Each row of a before or after table is a point. One or more steps were done to the points. Then noise was added and the rows were shuffled. The steps act on how far a point lies along the listed directions, d1 being the first. Write out the steps. A step turns or swaps two directions, mirrors them in a line or flattens them onto one, adds a multiple of one to another, or multiplies one. Angles are multiples of 10 degrees, from the lower direction toward the higher: turns from -170 to 170, lines from 10 to 170 but not 90. Use the fewest steps. Two steps may share a direction if one is a turn and the other turns, adds or multiplies; they go together, in the order done. Otherwise the lowest direction goes first.

Directions:
(1): [-39 -23]
(2): [-23  39]
Before, 13 rows:
[[-25  15]
 [ 22  27]
 [-28   0]
 [-10  34]
 [-27  30]
 [  2  22]
 [-15  15]
 [ -4 -28]
 [ -5  26]
 [ -4   3]
 [  7   3]
 [-10 -20]
 [ -8 -16]]
After, 13 rows:
[[-73 -20]
 [-39 -45]
 [-32 -38]
 [-10   3]
 [ -5  60]
 [-51  45]
 [ 75  66]
 [ 20   9]
 [  5  49]
 [-55  13]
 [ 19  45]
 [-30 -59]
 [-28  20]]
Steps: multiply d1 by 3; multiply d2 by 1.6

Directions:
(1): [  4  37  28 -44]
(2): [ 55 -13  27  11]
(3): [-32 -20  50  12]
(4): [  2 -46  -7 -44]
Before (12 x 4):
[[ 14 -28  23  16]
 [ 10  -5  -2 -34]
 [ -5 -15  41   2]
 [-13 -42  21  13]
 [ -8 -20  23 -19]
 [ 22  13   1  30]
 [  2   9  -9  44]
 [-14  27 -23  36]
 [-41 -19  15 -21]
 [-36 -15   4  34]
 [-27 -16  11 -19]
 [ -6  14   5 -22]]
After:
[[ 21  40 -33  23]
 [-10 -24   9   5]
 [ 12 -11 -26 -15]
 [  9 -25 -32  11]
 [  2 105  18  69]
 [  9  95   5  54]
 [ 23 -36 -47 -38]
 [  0  73  13  50]
 [  5 -58 -25 -33]
 [ -9 -68   6 -48]
 [  5 -66 -25 -34]
 [  9 -68 -35 -35]]
Steps: turn d1 and d3 by 130 degrees; multiply d2 by 0; multiply d4 by 3

Directions:
(1): [ -4 -50  22 -34  58  21  16   0]
(2): [  9 -15 -42 -51 -24 -13   9 -51]
Before:
[[ 17   3 -37 -32 -30 -27  21 -11]
 [ -9   2  19  23  23  27   9   3]
 [ 17  35 -82 -38 -87 -49 -36 -59]
 [ 14  10 -44 -59 -26  -2   0 -47]
 [-33  39  37  73 -31  10 -37  34]
 [ 25 -22 -18 -50   6 -25   8 -27]
 [  1  34   9  60   3  17 -13  66]
 [  9  29 -51  32 -51 -17  -1 -22]
 [ -6 -32  28 -22  23  14   5   4]
 [ 15  26  20  47   2  11  -8  29]
 [ -4  -5  -9  14   6  13  15 -21]
 [ -1  18 -10  30 -41 -26 -11   0]
 [ 23  19 -74 -53 -45  -8  -8 -79]]
After:
[[ -2 -41  11  -9  64  42  18  45]
 [ 22  33 -26   1 -38 -35 -18  -8]
 [ 12  37 -13  22 -35 -20  15  32]
 [ -9 -13  -3 -15  21  22  18 -30]
 [ -6   5 -12  21  -1  15  14 -21]
 [ 20 -25  24  -1  49  27   7   7]
 [ 10  89 -16  71 -48   1 -39  15]
 [  6  68  -8  30 -45  -3 -24  10]
 [ -5  82  20  92 -42 -18 -58  58]
 [  1  16  17  74   6   8  -4  42]
 [-39 -44  61  10  56  39 -14  18]
 [  1 -14 -14 -34 -21  -4   1 -27]
 [ -7  -9  38  41  18   1  -3  31]]
Steps: turn d1 and d2 by 90 degrees
